Each row of a before or after table is a point. One or more steps were done to the points. Then noise was added and the rows were shuffled. The steps act on columns, c1 being the first. What was done? A step turns or swaps two columns, mirrors them in a line or flattens them onto one, adds a multiple of one to another, or multiplies or shifts one. Angles are multiples of 10 degrees, from the lower column toward the higher: turns from -170 to 170, lines from 10 to 170 but not 90. Use the fewest steps. Two steps may share a column if one is a turn and the other turns, adds or multiplies; they go together, in the order done. Otherwise the lowest column goes first.
In the rows, 128 means zero.

Before (9 x 3):
[[176 135 210]
 [ 99  25 168]
 [104 142 146]
 [ 65 147 105]
 [ 75 139 128]
 [138 120 119]
 [122  82 137]
 [114  90  99]
 [ 72  57 132]]
After (9 x 3):
[[103 139 140]
 [101 139 174]
 [115  80 129]
 [149  86 157]
 [119 147 195]
 [ 80  25 133]
 [ 77 139  44]
 [ 94  56 175]
 [138 121 124]]
Steps: mirror c1 and c3 in the line at 150 degrees

Before (10 x 9):
[[132 146 152 112 132 126 109 168 125]
 [156 131 134 114 115 159 104 114 111]
 [139 145 103 118 142 109 101 149 130]
 [150 128 154 106 131 128 123 107 147]
 [114 174 106 249 137 117 116 108 130]
 [113 130 126  96 117 127 157 140 131]
 [165 152 135 128 111 119 146 120 120]
 [138 129 148  96 174 132 162 135 107]
 [107 209 125 109 162 107 100 122 111]
 [131 129 145  95 127 103 103 130  99]]
After (10 x 9):
[[155 131 134 109 129 159 104 133 107]
 [150 128 153 100 118 128 123 136 144]
 [138 129 148 118 177 133 162 159 142]
 [131 129 145 113 146 103 104 157 105]
 [113 129 126 123 118 128 156 161 123]
 [115 174 106 171 134 117 116  12 136]
 [107 210 125 114 164 108  99 141 136]
 [140 146 103 140 138 108 101 147 139]
 [131 146 151 155 133 126 109 161 129]
 [165 152 135 121 120 120 145 125 111]]
Steps: turn c4 and c8 by -60 degrees; turn c5 and c9 by 40 degrees

Before (14 x 14):
[[124 166 133  74 194 144  93 141 171 157 227  97  77 159]
 [170 116  70 170 129 154 103 107  91 133 129 119 176 127]
 [137  76 119 139 148 156 145 162 105 164 114 112 122  98]
 [118  72 107  93 179 115  96 141 197 101 185 114  30 187]
 [115 140  53 104  86 110 176 102 129 137 140 113 120 121]
 [203 129 140 112 186 189 113 132 223 185 193  84  99 128]
 [153 128 138 125 163 149 114 141 203 147 249 119 115  98]
 [146 110  92 143 208 141 139 124 138 142 118 166 117 109]
 [143 151 135 130 126 133 132  95 137 113 126  94 127  77]
 [128 118 155 161 186 145 122 116 208 179 176  82 147 142]
 [107 128  94  97 101 166 160 124 133  92 116 133 162 129]
 [133 108 108  82  94 113 129  83 109 141 124 158 150 124]
 [125 169 109 138  73 139 122 131 144 149 116 152 130 110]
 [159 118 120 171 138 204 155  85  86 160 148 153 109 115]]
After (14 x 14):
[[203 128 140 111 187 128 114 131 222 185 194  85 100 191]
 [108 129  97  98 100 128 160 121 132  93 116 131 162 167]
 [151 127 140 125 164  98 114 142 203 148 248 119 114 149]
 [169 115  71 170 129 129 105 106  90 135 129 118 175 156]
 [144 151 134 129 126  79 133  94 138 114 125  94 128 132]
 [120  72 106  92 180 186  97 144 197 101 185 114  30 114]
 [159 117 120 172 139 114 152  86  84 159 148 153 109 204]
 [137  74 120 139 149  99 147 161 107 165 114 110 123 157]
 [147 112  93 142 207 111 139 123 138 142 116 167 118 140]
 [124 166 135  73 192 158  93 142 171 156 226  98  76 146]
 [115 139  53 103  86 121 174 103 130 136 139 112 121 110]
 [130 117 155 160 187 142 124 118 207 179 176  81 148 145]
 [133 110 107  82  94 123 131  84 109 142 124 157 150 112]
 [122 170 107 137  73 112 123 129 143 150 116 151 130 139]]
Steps: swap c6 and c14

Before (9 x 32):
[[115 132  96 136 109 127 142 119 155 167 110  38 138 117 121  82 133 141
  131 149 107  97 140 140 147 168 122 155 134 135 149 128]
 [ 87  86 115 126 197 105 121  13 139 180 133 103 165 125 118 110 123 130
  149 134 108 148 127 147 147 157  97 183 110 131 152  90]
 [ 95 150 177 122 149 151  87  94   7 129 150 149 165 196 122 192 154 118
  105 101 159 117 127  90 137 142 156 176 136 155 145 116]
 [139 118 175 126 139 131 134 133 146 102 120 147 175 118 158 165 150 143
   98  97 175 116 109  91 145 140 140 174 108 151 158 123]
 [131 144  95 102 108 120 144 150 130 109 115 157 122 109 137  87 149 114
  123 107 198 117 125 128 104 165 160 126 127 143  99 110]
 [119  81  82  93 106 203 146 146 171 123 132 157 166 109 141  96  80 138
  137 140 107 139 114  97  42 133 154 201 185 110 110 103]
 [119  50 205 121 121 107 100 139 125 111  99 157  86 117 194 105 149 128
   90 118 137 153 115 144 155 163 107 201 148 124 147  83]
 [136 153  99 126 111 115 126 152 129 108  92 129  95 105 137 116 135  42
  101  99 120 108 108 105 148  56 134 197 144 151 125 194]
 [138 133 112 194 132 126 137 155 142 158 110 156 122 110 126  92 109 120
   95  98 103 140 107  94 149 162 119 131 120 121 131  86]]
After (9 x 32):
[[123  83  84  92 108 166 146 148 170 125 133 157 167 108 142  95  79 138
  135 137 110 141 115  70  44 133 152 198 187 109  81 103]
 [116 134  95 135 109 119 143 121 156 165 110  39 137 117 122  82 130 139
  130 149 107  98 139 121 150 173 122 154 135 137 140 127]
 [135 154  98 128 110 122 128 151 130 108  91 131  95 104 135 117 136  42
   99  98 120 111 109  70 146  58 135 200 146 150 132 195]
 [ 97 146 178 125 149 131  87  95   9 131 151 150 162 198 122 193 155 117
  101 100 159 116 129 195 138 141 156 177 138 154 127 116]
 [139 137 111 196 131 124 136 157 144 157 107 156 121 110 130  90 109 119
   97  98 105 140 109  68 150 162 119 134 124 121 132  86]
 [129 145  95 101 110 141 143 150 129 106 113 157 121 111 137  86 150 113
  122 107 198 118 129  97 104 162 156 125 127 144 116 107]
 [ 87  89 113 127 199 107 119  12 139 181 133 104 165 127 117 110 124 131
  144 136 110 148 127 141 151 158  97 183 110 132 156  93]
 [138 117 178 126 137 113 135 133 146 100 123 145 173 117 160 166 148 140
   99  95 174 118 109  79 145 137 141 173 109 150 146 123]
 [119  51 208 119 123 111  98 140 125 113 103 156  87 117 195 107 152 129
   91 118 137 153 114 126 155 163 107 200 149 128 151  84]]
Steps: flatten c6 and c31 onto the line at 130 degrees; add 1.5 times c14 to c24

Before (12 x 64):
[[134 110  31  91 156  66 106  74  72 103 125  85 115 164 185  90 155  98
  153 184 151 131 129 143 145 111 129  96  78  25 155 144 124 115 106 152
  113 135 179 186 177 148 218 116  53 179 150  95 152 158 116 144  94 135
  101 121 117  75 145 132 142  44 137  75]
 [111 115  96 178 126 141  39  79  49 106 143 115 153 130  33 137 109 138
   87 159 120 102 168 155 108 175  74  60  94 140 188 167  93 116 209 132
   91 150 142 169  78 123 152 127 162 120 120 150 141 100  74 139 147  83
  170 102 183 197 140 115  89 129 149 150]
 [163 164 152 130 159 110 130 108 134  96 115 116 117 139 147 167 132 148
   78 134 142 115 111 108 149  82 156 182 165 173 104  91 168 154 121 136
  119 144  92 132 110 173 113 153 143 141 129 151  80 169 134  97 157 180
  141 118 121  98  86 108  87 134 153 129]
 [141 152 145 143 185 135 132 113 124 142 145 107 166 175 184 164 123  96
  104 101 153 143 164 129 117  51 152 176 127 118  67  90 150 147 146 127
  168 166 123 116 125 170 129 160 159 131 171 125 113 180 131  98 203 186
  129 110 137 145 148 112  95 136 100 149]
 [137 182 185 113 133 122 113  98 146 117 131  88 124 194 164 182 108 116
   98 133  97 141 155 151 139  98 144 195 127 103 144 114 108 151 129 119
  128 161 119 134 120 191  80 124 130 111 123 108 141 198 101 130 179 149
  121 116 132  85 138 171 106 112 166 145]
 [179  93 116 194  94 114  66  69  91 115 155  71 151 131  98 119 125 114
  134 147 130  94 144 172 124 169  87  53 124 161 208 134  72 147 209  72
  106 132 127 118 104 170 190 113 186 160 125 158 141 121  99 109 180 100
  169 133 194 155  98  94  86 119 109 125]
 [148  79 119 198  97 125  48 115  94  97 188  39 153 155 102 107 107 167
  122 124 144  35 167 146 113 155 104  77  89  63 205 131  43  94 180 119
  162 141 122 100 135 124 168 143 137 122 139 119 115 136 137 148 156 129
  214 131 162 133 102 108 108 122 110  90]
 [160 176 176  96 164 148 112  88 123  99 101 142 191 145 139 134 110 132
   63 161 162 167 136 148 145  63 139 184 113 186 137 118 139 123 119 119
  131 166 123 146  90 146 109 102 150 119 132 111 101 178 132  93 197 160
  142 152 126 139 170 137 106 128 206 132]
 [160 165 147 141 129 112 164 102  91 126 124  91 134 144 137 111 103  95
   63 122 121 137 156 125 126  64 141 161 122 118 138 123 135 117 139 132
  119 150 135 138 101 131  90 122 152 102 109 126 123 179 116  59 150 149
  147 151 144 108 146 142 111 115 130 158]
 [144 177 165 141 141 123 141  89 127 146 108 144 176 120 162 128 130 140
   46 134 124 130 113 129 130 121 146 132  89 148  64 106 131 151 151 103
  122 121 159 130  80 144 146 150 123 111 115 136 111 163 113  79 155 179
   91 160 128 128 144 159 117  95 128 148]
 [149 111  35  80 122  90  90  94  70 100  63 133 112 152 155  68 149  75
  158 159 122 141 141 122  89 154 137 104 134   7 123 222 175 111 105 103
   96 152 196 130 189 128 169 129 109 162 163 143 108  86 106 132 111 138
   81 134 131  92 129 136 137 117 101  23]
 [170 177 200 107 146 127 163  98  82 101 153 122 140 127 158 126 141 115
   71 112 128 128 155 116 137  97 166 175 109 135  99 100 145 166 127 110
  130 139 124 133  88 170 134 121 146 165 143 117  93 194  99 120 147 182
  120 131 101 113 142 116 115 170 122 112]]
After (12 x 64):
[[111 117  96 178 127 141  41  69  49 105 142 116 155 172  34 135 109 139
   88 159 120 103 169 156 108 109  75  59  94 140 188 167  93 117 209 131
   92 151 142 168  77  36 151 128 139 119 121 150 140 100  74 138 147  83
  171 102 183 198 138 115  90 128  88 150]
 [170 179 200 107 146 128 164  88  82 101 152 121 141 101 158 126 141 114
   72 112 127 128 156 114 138 139 167 175 109 137  98  99 144 164 128 110
  129 138 124 132  88 206 134 121 114 164 143 119  92 195  99 118 147 182
  121 132 102 113 143 117 115 170 112 114]
 [136 110  31  91 157  66 105  64  71 104 123  86 116 101 185  91 156  97
  154 184 151 131 131 143 144  99 130  95  79  24 154 145 124 114 107 154
  114 136 179 186 177 127 219 117 173 179 149  96 151 157 117 146  94 136
  101 120 119  75 146 131 142  43 195  75]
 [147 110  34  81 122  90  90  85  71 100  63 132 114 144 154  68 149  74
  158 159 122 140 140 122  89  97 136 104 134   6 123 222 176 111 105 104
   96 152 197 130 190  90 169 130 103 163 163 142 107  86 107 132 111 138
   83 135 131  92 128 135 137 117 155  23]
 [140 151 147 144 184 135 132 104 123 143 145 107 166  38 184 165 124  96
  106 101 155 142 164 130 118 110 151 176 128 118  66  90 151 147 147 127
  169 166 123 117 124 175 127 161  79 131 171 126 112 181 130 100 202 186
  130 108 139 145 148 111  94 136 108 150]
 [145 178 165 141 142 123 142  79 126 148 108 145 176 123 162 128 131 142
   45 134 125 129 113 128 129 137 146 131  89 146  66 106 130 150 151 103
  122 122 159 131  81 157 146 149 130 110 114 136 110 163 114  77 154 178
   92 158 128 127 145 160 116  97 131 146]
 [163 164 153 128 160 110 130  97 133  95 115 115 117  81 148 168 131 147
   80 134 144 115 111 109 147 132 157 183 166 173 103  91 167 154 121 135
  118 145  93 131 109 174 114 154 154 142 128 151  81 167 135  97 157 181
  141 117 121  97  86 108  87 134 105 129]
 [160 164 148 142 128 112 165  92  92 126 125  92 134  61 135 110 104  95
   63 121 122 137 157 124 126 134 140 161 122 118 139 124 135 118 140 132
  119 150 134 137  99 169  91 121 119 102 109 126 122 178 117  58 151 150
  146 152 146 109 148 143 112 115 105 157]
 [137 182 187 115 134 123 114  87 146 117 132  87 122  78 163 181 108 115
   97 133  97 143 155 150 138  78 142 196 128 103 144 113 107 151 129 118
  127 161 118 133 120 178  82 124 173 110 123 106 138 198 100 129 180 149
  121 116 132  83 137 170 104 111 113 145]
 [149  78 120 199  98 124  48 105  95  97 188  40 154 144 101 108 106 165
  121 123 145  36 166 146 114  94 104  76  88  62 206 131  42  94 179 120
  161 140 122 100 133  43 168 143 102 122 139 118 114 137 137 148 156 129
  214 130 161 134 101 108 109 123 126  91]
 [179  94 115 193  95 114  65  59  91 113 156  70 151 164  97 118 126 114
  135 148 128  93 144 172 125 109  88  54 122 159 209 134  71 146 208  73
  108 131 128 118 104 108 190 114  79 162 126 159 142 121  99 110 181  99
  168 133 194 156  99  94  86 118  80 125]
 [160 176 176  98 166 147 111  78 124 100 102 141 191  63 139 134 111 132
   63 161 160 165 137 148 145 135 139 184 113 189 139 118 139 124 119 119
  130 165 122 146  91 129 109 102 212 120 133 111 102 178 134  93 195 159
  143 154 127 138 167 139 105 130  80 132]]
Steps: add 1 times c7 to c42; shift c8 by -10; turn c14 and c26 by -110 degrees; turn c45 and c63 by -110 degrees; multiply c45 by 1.3
